Each row of a before or after table is a point. One or more steps were done to the points. Then noise was added and the rows were shuffled. The steps act on how far a point lies along the listed directions, d1 being the first. Name the steps. A step turns or swaps two directions, mirrors them in a line or flattens them onto one, adds a multiple of one to another, or multiplies one. Angles are multiples of 10 degrees, from the lower direction toward the higher: turns from -170 to 170, lines from 10 to 170 but not 90. Use the fewest steps. Two steps may share a direction if one is a turn and the other turns, adds or multiplies; they go together, in the order done. Otherwise the lowest direction goes first.
In the rows, zero is written as 128.

Directions:
(1): [176 151  96]
(2): [ 92 173 105]
Before (13 x 3):
[[189 130 127]
 [121 166 131]
 [193  89 148]
 [163 100 100]
 [186 121 115]
 [184 184  87]
 [ 35 177 133]
 [129 141 131]
 [110 126 122]
 [144 135  98]
 [111 187  98]
 [166 113 118]
 [176  84 138]]
After (13 x 3):
[[195  66 164]
 [181  66 147]
 [129 133 109]
 [126 143 131]
 [ 45 209 106]
 [114 131 116]
 [153  88 113]
 [113 170 128]
 [ 89 194  98]
 [169 103 138]
 [173 113 145]
 [156 100 130]
 [138 170 112]]
Steps: multiply d1 by 0.4; multiply d2 by 1.3

Directions:
(1): [160 184 125 140 186 136]
(2): [137 125 209 146 130 101]
(3): [146 170 108 130  85  69]
(4): [ 98 178 155  88 101 164]
(5): [ 73 148 121 193 125 131]
Before (12 x 6):
[[143 156  73 190 148  84]
 [123 161 136 131 156 160]
 [ 89 135  67 176 121 123]
 [ 90 100 120 132  96 108]
 [159  95 155 146 129  87]
 [147 109 127 171 106  96]
 [135 175  90 104 102 103]
 [139  74 162 121 130 140]
 [ 96 180 106 183 119 109]
 [127  47 155 151 102 134]
 [123 189  83 146 117 111]
 [170 126 164 138 137 111]]
After (12 x 6):
[[179 104 112 103 126 103]
 [190 112 110  99 143 135]
 [148  58 134 126  78 115]
 [157 132 151 154 109  95]
 [151  62 102  94 112 137]
 [ 93 132 157 134  83  91]
 [108 211 159 175 136 116]
 [100 189 234 210 133  89]
 [123 125 153 149 162 150]
 [112 213 100 113 118 130]
 [136 166 166 219 171  86]
 [ 75 152 195 230 123  87]]
Steps: turn d1 and d3 by -30 degrees; add 0.7 times d3 to d4; multiply d5 by 2; turn d2 and d5 by -60 degrees

Directions:
(1): [111 115 111 107  95 169 106  52]
(2): [161 145 181  74 166 139  89 121]
Before (10 x 8):
[[112 114 110 117 107 155 115  82]
 [128 133 125 130 124 126 135 128]
 [125 127 126 107 123 141 114 100]
 [125 125 129 121 124 140 122 121]
 [130 131 132 129 135 129 129 129]
 [127 126 126 126 126 131 132 125]
 [124 130 123 136 125 129 130 133]
 [126 125 127 134 121 122 129 131]
 [126 132 129 132 128 126 135 129]
 [126 133 128 132 130 123 125 128]]
After (10 x 8):
[[105 115 100 113  93 161 115  61]
 [131 134 134 125 134 130 123 135]
 [133 135 133 124 130 127 132 129]
 [134 128 136 126 129 122 123 134]
 [127 134 130 132 132 122 126 132]
 [127 127 126 122 125 135 128 120]
 [128 130 129 135 134 125 134 134]
 [117 120 120 121 113 148 121 104]
 [100 104 102  88  82 196  88   8]
 [131 135 134 129 133 124 133 134]]
Steps: multiply d1 by 2.5; multiply d2 by -1

Directions:
(1): [132 142 109 175 147  93 172 162 161 197  97]
(2): [180 137 102 170 157 170 120  95  87 164 175]
Before (12 x 11):
[[140 129 100 125 129 150 102  96  70 121 182]
 [120 138  98 188 147  39 205 193 205 238  39]
 [ 92 130 120 131 137  77 171 187 176 175  80]
 [ 90  99 155  98 118 123 111 122 131  66 119]
 [129 125 103 146 141 109 151 126 132 170  97]
 [119 134 162  62 109 123  99 133 127  86 140]
 [ 92 129 140 122 111  75 172 150 164 159  86]
 [108 120 149 132 101  99 132 152 140 102 115]
 [ 97 138 128 172 142  49 193 178 207 185  76]
 [105 130 154  94 122 138 114 142 102  62 128]
 [135 136 132 155 165  97 149 163 151 168 111]
 [ 95 120 143  69 103 147 105 145 133  39 133]]
After (12 x 11):
[[ 95 126 111 126 120  60 155 162 141 159 102]
 [ 89 140 157  95 121 120 127 157 120  81 113]
 [155 118 108 147 143 148 126 102  95 150 138]
 [154 126 109 128 150 186  97  93  70 126 194]
 [ 95  98 152 102 119 118 113 121 134  61 117]
 [ 89 126 149  67 103 136 114 161 149  48 123]
 [106 139 166  66 111 107 103 151 139  93 134]
 [152 116 134 116 124 168 111  75  74 129 177]
 [166 126 126 154 171 151 106 120  92 145 165]
 [227 131  84 175 178 204  93  34  40 165 218]
 [180 130 117 159 160 196  87  58  73 122 215]
 [128 108 143 132  98 135 101 129 110  84 148]]
Steps: swap d1 and d2

Directions:
(1): [142 153 129 124 156 205 140 112  88  91 122  60]
(2): [118 170 160  72 175 126  94 185 172  97 131 133]
(3): [171 106 200 141 137 115 178  99 147  72 141 152]
(4): [ 60 121 119 111 140  89 174 118 119  92  58 114]
Before (14 x 12):
[[102 144  90 112 155 137 155 117 108 126  67  69]
 [109  93 123 137  74  15 116 134 182 201 128 194]
 [155 110 176 147 126 144 178 104 103 121 149 123]
 [126 148 121  95 143 171 102 160 152 132 132 127]
 [141 127 203 140 177 133 181 106 140  44  91 103]
 [102 146 105 117 126 114 106 135 119 111 105 120]
 [ 94  97 112 154 101 107 215  95 118 106  91 114]
 [121 135  81 134 121 185 120 126 119 166 131  93]
 [174 159 152 120 157 186  86 137  95 106 149  67]
 [168 117 143 126 116 156 138 116 119 118 152  97]
 [ 89 123 120 126 113 104 112 158 130 147 105 134]
 [140 110  48 168  77 126  87 147 124 213 158 173]
 [ 73 117  32 159  90  94 122 106  85 212  84 125]
 [123 148  96 117 143 178 124 169  92 143 115  75]]
After (14 x 12):
[[110 112 163 122 125  97 137 148 143 105 112 147]
 [141 151 151 104 169 174 122 148 165 109 146 116]
 [167 138 175 114 159 166 159 161 120  88 138 103]
 [ 50 152  74 101 128 122 144 164 134 125  78  87]
 [163 108 156 136 124 160 160 108 146 109 142 144]
 [108 136 100 127 121 156 114 138  87 183 134  97]
 [102 112  79 182 117 164 150  84  66 149  78  64]
 [ 87 109 137 112  93   9 114 150 197 179 116 190]
 [126 137 143 123 127 106 135 120 135  78 111 129]
 [198 127 164 153 137 177 112 106  90 114 157  78]
 [ 92 187 158  60 192  84 105 191 188  93 102 153]
 [152 128 111 120 109 163 115 133 116 147 148  93]
 [148 148 143 103 145 103  81 204 201 132 162 204]
 [127 150 134  98 177 142 163 124 135  85  81  80]]
Steps: turn d1 and d4 by -10 degrees; turn d2 and d3 by 130 degrees

Directions:
(1): [ 80 130 122 124 204 165 116 144  96 117 116 148 200  98 148 113  77  81]
(2): [164 149 167  89  96 110 151  64 121  82 139  80 213 130 130 114 142 109]
(3): [148 119 126  70 194 138 174 163 189 149 138 124 134 104  92 111 197 114]
(4): [122 185 128 174 131 150 128  91 175 131  92  81 102  32 145 128 126 128]
(5): [118 164 113 133 128 110  57 196 118  99  87  95 171 136 132 155 191 164]
(6): [ 50 164 174 141  59 165 166 158 147 127 130 175 149 131 105 102 155 124]
Before (12 x 18):
[[207  70  88  86 154  89 122 116  97 127 149 119 136 225 143 131 139 117]
 [ 82 120 161 137  78 132 157 105 145 154 167 174  81 127 107  91  91 115]
 [117 142 110 144 133 100  68 197 108 113  95 127 101 121 159 170 158 137]
 [ 58 136 164 170  81 155 134 111 113 141 149 177 109 140 117 130  83 136]
 [142  98  85  79 208 123  95 158 121 118 118  99 159 140 136 138 153 114]
 [ 94 150 145 116 163 119 127 186 184 144 104 137 118 105 114 136 201 145]
 [115 163 157 132 133 152 145 122  84  94 114 109 157 105 125 132 102 105]
 [ 31 134 164 158  63 155 107 218 155 128 114 181 126 140  99 113 183 150]
 [220 149 119  80 180 105 131 148 131 122 123  72 181 110 149 148 165 133]
 [157  77  82 149 217 149  86  52 110 143 139 138  47  84 172 144  12  85]
 [133 105  84 168 114 138 125 152 120 178 130 151   8 161 137 135 129 182]
 [147 124 121  98 110  83 115 184 107  88 120  91 184 152 122 153 225 150]]
After (12 x 18):
[[ 86 193 161 120 129 186 170 107 129 102 102 102 216  85 146  81 149 111]
 [ 34 147 122 166  93 182 149 192 139 153 124 198 110 169 131 102 143 110]
 [126 139 158 117 106 125 197  85 147 133 159 145  91  81 141 112 114  80]
 [ 93 216 136 158 109 165  83 172 216 113  69  95  98  45 128 152 236 151]
 [171 119 124 120 144 111 136 155 114 130 130 104  71 152  99 154 151 145]
 [ 80 134 129 170  59 146 147 112 144 139 135 141  62 140 132 117 112 132]
 [ 94  64 133 141 109 133 187 104  84 145 165 187  84 146 130 118  69 105]
 [158 136 145  67 172 104 117 122 143 106 141  93 194 139 101 143 180 133]
 [119 132 120 199 108 150 144 146 107 176 128 173  49 117 170 142  58 151]
 [129 140 134  89 151  87  83 147 112  91 135  95 207 127 126 107 166 121]
 [173  70 174  70 104 103 152  40 125  87 175 112 201 157 123  99 111  90]
 [138 138 166 145 105  97 126  38 105 114 138 113 137 144 166 131  66 117]]
Steps: turn d1 and d5 by 170 degrees; turn d2 and d6 by -140 degrees; turn d4 and d6 by -50 degrees; multiply d3 by -1

Directions:
(1): [165  81 124  72 117 120  88 116 119 117 102  69 125 196 173  73  98 113
 145 169]
(2): [125 180 153 144 142 235 130  86 140 114 146  66  93 140 127 106 176 123
 119 134]
Before (14 x 20):
[[137 178 169 147 130 231 138  84 162 106 147  63  77 120 152  85 154 134
  116 142]
 [112 172 157 161 139 168 135 117 132 150 144 127 117  96 114 132 153 129
  113  94]
 [111 179 121 174 129 169 145 109 157 121 148 164 101  90 102 173 150 148
  118  94]
 [159 140 161 111 151 228 104  91 146 115 117  17  86 196 148  57 158 128
  147 189]
 [101 150 138 176 141 164 171 127 153 141 151 170 128  61 101 156 128 134
  113 102]
 [123 150 122 131 140 124 133 124 147 125 128 159 127 136 130 141 139 149
  115 123]
 [151  91 118 106 121  74  95 159 129 115 131 156 146 135 133 131  93 133
  153 132]
 [110 140 127 120 121 102 153 145 133 120 107 152 122 111 138 150 127 143
  118 114]
 [163  60  85  59 106  41 102 156 117 114  86 126 162 176 147  85  89  99
  159 158]
 [157 122 143 113 127 200  99  75 127 111 142  43  96 179 177  72 128 117
  155 169]
 [123  85 128 102 128 115 101 151 151 141 126  98 122 147 138 108 105 128
  130 127]
 [ 87 225 175 177 163 237 168  88 138 124 161 124  96  56  67 147 201 137
   96 103]
 [104 161 132 140 142 183 109 110 141 125 144 109 122 126 130 124 131 130
  128 127]
 [113 118 110 141 128  89 127 152 131 117 140 176 154 109 102 147 116 133
  109 108]]
After (14 x 20):
[[149  63  80  80 107  20 109 169 114 120  93 156 172 161 134 103  90  97
  155 150]
 [146 109 124 108 124 157  98 121 123  93 131  95 126 169 133  90 125 123
  120 145]
 [132 132 144 102 123 143 131 128 131 111 107 106 108 148 157 122 139 130
  118 132]
 [ 96 185 145 197 122 145 173 130 165 138 158 186 116  40 108 154 142 157
  101  93]
 [115 168 155 160 139 184 126 114 129 143 145 109 102 108 116 122 148 132
  113 110]
 [160  96 123  94 121 102  86 150 137 109 127 127 140 153 143 118  98 132
  160 140]
 [ 99 163 130 152 149 151 120 127 140 140 151 150 125 103 112 142 121 136
  117 109]
 [134 149 154 141 139 228 147  87 154 127 146  82 103 127 129 106 135 121
  126 135]
 [ 96 143 120 195 153  64 179 185 144 157 130 235 155  52  67 194 140 167
  132  96]
 [106  91 122 114 123  98 112 167 152 147 126 130 133 125 132 126  99 140
  122 112]
 [ 95 228 169 172 158 251 159  80 132 128 174 109  95  59  85 134 189 140
   97 110]
 [136 156 122 118 144 129 126 110 145 120 126 134 118 152 138 127 136 146
  108 133]
 [130 175 134 158 131 210 130  95 158 105 138 106  79 133 126 133 151 129
  130 115]
 [100 124 114 179 126  69 159 155 127 144 150 210 141  50 105 190 112 148
  148  86]]
Steps: mirror d1 and d2 in the line at 130 degrees

Directions:
(1): [159 118  75  94  98 137 107 138 102  54 108 110 114 102 152  64  83 147
 158 150 105 154 157 159  71 179 163 172 176 152 138 188]
(2): [111 177 163 112 138 177 111 165  66  56 203 129 115  84 134 178 117 128
  85  55 133  94 111 139 101 142 126 155 104 168 131  96]
(3): [120 152 126 108  42 146 148  72 131 161 140  93 105 148  97 118  34 109
  99 123  99 152 110 174  90  75 104 110 144 140  76  78]
(4): [165 106  94  80 185 136 210 155 167  85 199  95 158 134 141 138 115 190
 152 130 104 120 143 140 126  64 121  66 149 112 143 118]
(5): [170 129 125  79  93 109 114  81 111 128 129 201 109  68 131 176 145 134
  96 156 153 174 120  91  73 128  80  57 135 117 191 145]
(6): [155 127 200 112 134 122 106  69 162  55  93 115 185 140 159  82 131 155
 133  76 173 200 109  90 155 118 125 128 139 160 105  85]
Before (8 x 32):
[[142 127 130 117 188 174 158 199 108  76 223 123 127 109 124 176 127 139
  134 102 134  92 135 150 122 126 126 141 108 161 149 112]
 [164  96  48  92  58  96 219  81 197 194 144 107 101 147 126 126  42 154
  154 220  64 148 130 142  83  51  97  30 168  68 112 156]
 [ 94 116  94 157 120 125 133 165 116 142 124 110  92 136 125 113 117 113
  144 146 105  78 156 152 107 147 154 174 119 148 113 168]
 [135 121 146 121 176 139 121 143 101 139 157 168 133 110 141 147 188 127
  117 107 153 118 123 103 105 143 120 122 102 102 164 110]
 [142 139  82 104  44 113 198  52 159 211 175 137 109 157  83 152  50 111
   92 188  92 166 122 156  74  35  63  10 153 119 104  89]
 [129 163 109 128  77 124  99 147  70 166 136 162  85  94 100 177 136 123
   90 136 101  87  97 130  95 132 115  99 107 106 152 126]
 [114 147 128 138 133 103 165 158 138 209 180 164 107 118 108 207 169 112
  113 146 116  55 103 150 118  87  68  78  93  93 130 107]
 [156 112 157 151 190 148 153 171 154  80 157  68 167 158 145  94 106 167
  143  83 110 112 127 145 172  98 146 127 121 142  87  83]]
After (8 x 32):
[[156 104 106 101 175 142 125 157 102  99 151 146 137 107 156 107 163 146
  149 123 137 131 142 121  82 165 146 138 134 108 169 143]
 [158 131  77  98 127 101 109 187  88 109 146 199  93  51 153 161 182 136
  144 175 122  84 138 144  56 189 104 127 132 115 190 208]
 [ 95 103 119 166 179 100 152 171 145 177 135 146 116 136 123 167 192 122
  142 149 131  62 145 106 151 118 127 119  89 115 147 156]
 [156 117  51 117 145 118 134 201 106 113 135 123 119 108 131 117 152 173
  157 163  81  79 139 140 113 145 161 116 142  94 163 178]
 [147 156 207 139 117 144 104 106 110 122 155 148 129 107 121 170 112 122
   63  71 147 143  84 112 130 100  84  86  91 148 115  47]
 [145 126 140 117 194 171 142 201  96  78 220 149 123  95 125 193 152 138
  127 102 149  94 129 132 121 140 119 135 101 160 168 118]
 [109 169  88 139  11 143  90  88  75 139 122 132  74 124 103  95  38  74
   97 155  96 150 132 179  46 164 123 157 153 179  87 140]
 [ 67 168 131 189  20 135  63 123  77 171  87 130  54 119 126 120  75  57
  111 137 106  99 106 139  94 203 150 215 107 135  74 161]]
Steps: turn d1 and d5 by -110 degrees; mirror d2 and d4 in the line at 30 degrees; add 1 times d6 to d3

Directions:
(1): [121 180 104 139  80 100  80 174  85  78 192 151 149 118 173  94 140 127
 122 114 154 187 138  94  78 169  91 124 163 106 132  74  93 132 101  94
 108  93  90 138 128 164  90 176  48 167 112 182]
(2): [ 93 119  98 173 202 125 143 142  96  87 173  49 154 155 142  68  70 184
 135 114 117 126  83 164 163 129 135 106 174 137 157 130  81 107 112 199
 167 118 178 141 143 154  97 130  88 103 160  71]
Before (11 x 48):
[[102 137 115 147 161 105 127 140  99 109 147  80 140 132 132  88  95 147
  122 122 122 110 122 136 132 132 113 138 176 126 148 128 107 107 114 175
  116 120 156 140 122 144 117 124  92  96 138 118]
 [118 119 122 149 153 121 129 121  86 122 140  88 126 130 148  97 108 147
  152 118 126 135 101 135 144 131 117 142 145 120 126 135 109 127 132 165
  142 124 160 144 129 139 122 147 100 129 142  89]
 [123 118 129 107 143 128 132 124 131 123 116 120 120 128 119 126 131 149
  109 114 123  98 116 133 134 123 124 139 129 151 131 128 122 136 128 139
  142 144 147 128 131 142 125 117 139 125 144 104]
 [ 99 160  80 148 128 121  90 157  82  66 193 105 152 144 148  63 103 160
  131 110 115 154 124 124 115 140 108 113 180 141 159  92 110 134  83 149
  136 117 125 144 138 145 102 164  70 146 146 132]
 [ 88 116 111 139 215 122 149 125 124 110 154  49 129 163 125  64  64 180
  127 136  94 103  83 187 168 108 155  97 161 129 161 169  90 118 137 212
  170 140 198 121 140 153 112 122 127  89 163  48]
 [122  62 173 108 156 164 175  58 191 191  20 121  96 130 101 197 135 116
  133 143 102  43 135 160 175  74 185 135  83 142 115 199 171 125 150 137
  135 154 154 136 132  81 184  70 231  92 136  84]
 [111 141 104 140 158 139 134 163 111  92 164  94 136 150 162  83 115 132
  113 121 129 135 120 143 130 136 130 135 143 129 155 119 112 110 109 145
  148 123 154 136 139 162  94 145 102 111 124 116]
 [187 120 190  64  47 142 133 108 175 200  47 216  90  89  92 202 209  46
  115 138 107 106 190  95  91 125 125 164  57 135  97 138 179 160 150  66
   85 160  74 109  99  80 185 127 210 139  85 191]
 [124 107 143 149 179 155 180 122 129 130 124  81 122 142 117 124 112 180
  154 115 116 104  98 158 192 104 150 128 133 150 140 157 132 111 135 171
  142 140 177 120 126 132 132  99 144  94 160  76]
 [115  75 139 141 226 162 164  81 162 149 104  86 129 129  92 126 103 139
  126 135  87  81  84 166 203 103 162 133 110 144 136 165 145 114 149 200
  149 154 187 124 128  93 130  77 173  76 170  63]
 [114 113 101 143 177 136 147 102 109 106 124  75 128 140 123 123 130 153
  137 119 122 106 102 145 165 120 146 116 127 131 141 140 128 112 134 169
  149 120 168 118 137 114 119 108 154 123 161  83]]
After (11 x 48):
[[118 154 104 132 133 134 120 173 109  88 170 116 133 140 170  90 132 117
  112 120 137 149 133 128 111 143 120 143 140 122 149 105 113 114 108 118
  135 116 134 137 134 163  91 155  92 125 112 142]
 [132 133 130  98 109 121 114 132 130 120 122 149 120 118 127 135 150 133
  105 113 134 115 132 112 110 133 112 142 128 142 125 113 125 142 124 111
  126 138 121 127 125 142 122 129 126 143 130 134]
 [111 160 117 133 113  94 104 154  94 106 155 119 138 117 145  98 125 123
  116 125 136 134 143 109  99 147  94 145 173 114 140 106 113 118 109 134
   93 110 122 138 115 149 115 140  78 121 118 161]
 [128 142 127 138 107 113 102 134  81 116 146 129 124 116 161 107 137 123
  149 118 138 160 124 107 112 147  99 150 141 107 116 113 115 137 127 124
  120 114 124 142 122 142 119 165  83 154 123 128]
 [ 97 155  79 153 136 122  98 154  81  65 191  96 151 147 146  61  99 165
  131 110 112 152 119 131 124 137 110 111 182 142 161  96 110 129  83 159
  140 119 132 146 137 146 101 159  74 141 150 124]
 [135 160 107 118  88 119 102 124 101 100 137 152 124 112 145 141 182 113
  129 119 150 151 144  93 104 148 113 130 117 107 123 100 136 133 126  93
  105 103 103 118 126 121 114 141 124 169 127 165]
 [145 115 176  79  49 144 121  87 181 182  34 211  90  96 130 221 194  64
  122 143 135  97 184  99 100 109 147 151  73 116  94 152 183 149 140  45
   83 133  78 135 121  88 177 110 195 150  94 181]
 [127 196 120  95  54  89  65 167 107 100 181 186 120 114 167 100 157 102
  109 135 145 181 158  91  56 159  97 120 146  89 126  92 106 151 122  71
   93 107  80 117 121 170 101 182  71 174  99 196]
 [152 155 146  94  64 128  79 123 149 138 129 222 122  78 131 162 195  62
  109 136 136 164 157  70  90 155 104 158  95 103 105  92 161 148 136  61
   70 121  72 119 106 105 119 138 117 160 108 210]
 [152 166 149 115  65 132 119 153 119 121 144 178 116 105 147 150 182 125
  141 116 152 165 151  89 110 144 109 147 123 121 114 102 143 136 125  68
   84 115  89 118 112 143 126 143 104 156 112 182]
 [162  62 184  97 166 168 196  78 185 208  30 117  96 127  60 176 140 103
  126 137  70  48 136 162 173  85 166 147  67 166 120 195 165 136 163 167
  143 184 162 110 112  71 192  86 248  79 132  85]]
Steps: swap d1 and d2
